Each row of a before or after table is a point. One or more steps were done to the points. Then noise was added and the rows were shuffled. The steps act on columns, c1 being the first. Write out the steps. A step turns or swaps two columns, mirrors them in a line or flattens them onto one, adds a multiple of one to another, or multiplies or shifts one. Angles are multiples of 10 degrees, from the lower column toward the higher: turns from -170 to 170, lines from 10 to 170 but not 90. Use the fewest steps. Two steps may share a column if one is a turn and the other turns, adds or multiplies; they go together, in the order done. Otherwise the lowest column goes first.
(in the rows, 128 means zero)

Before (9 x 3)
[[148 124 104]
 [120 120  88]
 [ 94 114  98]
 [171 119 100]
 [ 70 184 192]
 [161 121 217]
 [162 185 228]
 [175 114 115]
 [130 135 100]]
After (9 x 3)
[[ 99  97 162]
 [ 72 203 114]
 [182 215  99]
 [140  86 141]
 [ 90 112 156]
 [140 114 143]
 [160  95 110]
 [101 239 148]
 [123 101 151]]
Steps: turn c2 and c3 by -60 degrees; turn c1 and c3 by 140 degrees

Before (11 x 8)
[[146 132 145 109 129 138 113 101]
 [150 132 105  81 156 135 117 135]
 [105 137  65 135 171  90 145 153]
 [162 124 119  99 127 100 116 112]
 [119 176 151 167 104 127 150 203]
 [ 64 113 121 119 177  61 174 146]
 [131 148 162 139 148 119 104 133]
 [135 150 101 158 152 115 169 168]
 [142 127 138 153 135 120 122 184]
 [125 176 107 158 124 109 130 197]
 [133 113 106 114 125 139 106 118]]
After (11 x 8)
[[130 185 101 156 150 114 168 119]
 [128 180 162 141 147 117 102  82]
 [153 139 106  80 158 137 116  88]
 [149 138 145 111 134 139 113  51]
 [119 249 108 156 128 111 131 148]
 [ 47  91 122 118 177  61 176  97]
 [135  89 107 116 126 136 104  70]
 [ 92 148  69 133 171  90 145 103]
 [139 127 139 152 135 119 121 136]
 [154 117 117  98 130 100 118  60]
 [117 248 150 169 105 127 150 155]]
Steps: add 0.3 times c6 to c1; multiply c2 by 2.5; shift c8 by -50

Before (10 x 12)
[[156 165 131 108 151 179 148 130 110  86 130  99]
 [133 134  52  87 107  94 133  62 164 117 141 167]
 [155 163 132 124 163 130  86 122  94 105 131  91]
 [120 122 137 139  84 191 132 125 134 108 123  86]
 [138 105 130 145 130 177 152 157 125 125 146  94]
 [185 126 100 121  91 132 156 121 181 133 103 120]
 [142 213 110 133 144 123  91 103 135 142 167 142]
 [145 148  67  72  80  99 152  85 155 172 129 137]
 [144 145 158 135 118 141 140 120  90  90 149 120]
 [137 144 125 137 135 170 127 132  84 106 104 136]]
After (10 x 12)
[[129 136  98 131 104 138 142 120 211 115 148 120]
 [129 127 156 124  35 130 156 120  78 171 103 121]
 [129 135 204 160   8 107 152  85  45 129 128 137]
 [129 134 129 119 146 157 127 131 193 102 104 136]
 [128 142 126 134 214 129  85 121 188 109 131  91]
 [129 144 132 150 186 165 148 131 201 134 129 100]
 [128 120 119 113 134 163 151 157 135 126 147  94]
 [128 126 115 122  18 172 131 125 150 144 123  85]
 [128 130 213 140  75 104 134  63 114 167 142 167]
 [128 162 142 118 168 124  92 102 103 128 166 141]]
Steps: multiply c1 by 0; multiply c2 by 0.4; turn c3 and c4 by 160 degrees; multiply c5 by 2.5; multiply c6 by 0.7; turn c9 and c10 by 120 degrees; multiply c9 by 1.6

Before (8 x 20)
[[163 103 152 166 134 213 118  92 117 165 183  87 175 113 157  99  99 144
  132 169]
 [204 102 115 204 127 165 130  46 167 112 149 111 160 123  97 152 161 117
  157  88]
 [104 156 164 127  53 196 153 244  84 185 130 101  72  82 179 176 171 112
   93 106]
 [146 151 185 165 154 157 200 249 102 121 137 115  85 100 168 116 104 126
  132 148]
 [ 56 139 140 188 165 176 109 191 136 123 126 127 134 122  65 169 105  77
  167 148]
 [135  42 135  51 186 129 125 139 143  60 191 133 141 184  99 154 186 146
  170 178]
 [119  52 130 178  83 126 138  99 158  99 178 102 137 175 121 108 140 130
  138  93]
 [176 121 185 192 161 134 137 176 140 170  91 137 104 139 110  57 154 118
  133 150]]
After (8 x 20)
[[ 71 130 129 189 163 175 138 152 134 124 127 126 112 184  68 168 189  77
  168 107]
 [112 169 141 165 132 215 104 130 117 166 185  85  73  89 156  99  85 145
  134 107]
 [159 146 176 191 157 135 136 136 139 169  88 136 159 178 108  58  93 118
  132 111]
 [103 117 179 166 151 159  94 195 101 121 138 118 212 232 167 121 100 126
  136  98]
 [184  91 156 126  51 194 141 212  85 183 131 100 207 223 179 173 167 112
   91 133]
 [173 228 128  50 187 128 124  78 143  61 194 134 113 157  99 157 140 143
  171 128]
 [185 134 104 208 125 164 103 105 164 111 150 110  95  49  96 152  68 116
  159 178]
 [147 171 122 177  82 125 110  75 157 101 179 100 122 116 120 108 142 131
  135 195]]
Steps: turn c1 and c17 by -70 degrees; add -0.3 times c5 to c1; turn c2 and c20 by -150 degrees; shift c3 by -10; multiply c13 by 1.3; turn c7 and c13 by 150 degrees; turn c8 and c14 by 70 degrees

Before (8 x 48)
[[114 151 137 131 166 138 134  92 127 116 121 119 165  51 151 154 114 126
  140 108 125 138 131 175 151 125 147 166 156 153 119 101 123 131 118 118
   75 107 113  60 150 108 121 110 135 196 117 148]
 [109 120 121 142 116 107 138 124 138 117 115 130 131 139 155 106 125 129
  108 110 140 145 135 115 148 111 144 154 124 132 156 171 109 128 116 120
  128 159 122 148 116 117 130 175 112  95 126 144]
 [153 149 138 166 181 108 117 121 115 113 124 132 124 126 150  75 135 117
  118 161 163  40 213 117 126 117 135 126 121 168 176 104 116 128  90 113
  136 123 124 165 158 145 123 156 113  94 147 124]
 [119 136 114 156 116 126 120 110 131 117 119 113 120 133  89 154 133 126
  139 139 139 138 131 113 147 115 136 137 138 142 127 112 114 131 108 112
  134 124 111 159 138 117 112 134 109 116 132 150]
 [113 145 137 133 131 124 130 126 155 201 116 137 122 134 142 104 154 113
  137 108 128 104 135 111 142 123 130 164 117 131 122 124 110 109 118 130
  132 130  91 168 140 214  73 128 104  95 131 151]
 [114 126 132 171 139 138 143 123 163 113 125 124 125 139 153 151 133 127
   31 121 131 129 139 104 125 124 147   7 117 142 170 206 107 140 111 114
  134 113  30 157  81 110 130 131 131 101 117 132]
 [110 150 134 134 140 117 121 112 126 153 146 129 120 103 156 112 127 114
  119 110 188 124 136 134 143 117 127 167 141 131 128 101  98  97 116 125
  126 124 120 116 154 104 124 108 123 140 128 123]
 [117 125 116 134 123  98 140 137 142 144 121 133 117 139 144 140 114 121
  144 130 131 135 168 108 134 117 165  78 173 145 137 133 119 133 117  92
  136 126 117 165 101 104 119 110 111 154 167 150]]
After (8 x 48)
[[110 149 133 129 139 113 124 110 123 152 139 128 116 105 157 110 125 114
  117 142 185 123 136 133 142 120 128 176 140 128 128 101  96  92 116 123
  133 126 123 116 138 106 125 110 122 141 127 143]
 [112 140 138 129 131 126 132 127 155 197 133 139 123 135 149 105 154 114
  137 135 126 100 135 111 141 121 127 170 116 132 121 125 108 111 115 128
  132 128  90 167 128 215  73 130 103  92 130 103]
 [112 126 134 136 134 138 139 125 160 113 132 125 125 140 151 149 129 125
   29  42 133 130 138 100 126 126 148  38 115 141 171 207 103 138 105 113
  170 110  27 156 206 112 127 131 130  99 116 123]
 [113 119 119 130 115 106 136 126 138 117 126 129 127 135 153 109 124 131
  110 132 139 146 133 116 147 108 143 160 126 133 154 172 109 132 117 125
  141 161 120 145 111 116 130 172 111  96 125 110]
 [117 152 138  75 168 136 134  91 127 115 136 121 165  53 144 152 117 129
  141 133 128 138 133 177 152 125 148 169 154 149 119 106 122 129 118 114
  131 110 112  58 138 110 117 112 134 197 117 108]
 [117 125 115 136 119  97 137 138 146 144 139 135 116 141 147 140 108 120
  148  95 132 136 166 113 133 116 165  86 172 145 138 131 122 135 118  95
  134 126 120 166 149 105 121 108 112 153 166 106]
 [117 137 114 131 110 129 122 110 130 116 137 115 119 131  90 155 134 126
  135 141 141 138 130 112 148 115 137 123 136 143 132 111 118 126 106 114
  158 125 109 158 114 117 112 133 110 118 131 106]
 [152 150 140 137 179 108 118 122 116 112 125 132 125 126 148  74 137 114
  120 152 164  38 216 113 127 117 135 102 122 166 180 103 117 126  86 113
  166 124 124 167 124 148 123 158 111  92 149 130]]
Steps: swap c4 and c37; mirror c11 and c48 in the line at 20 degrees; turn c20 and c28 by -40 degrees; add -1.5 times c20 to c41
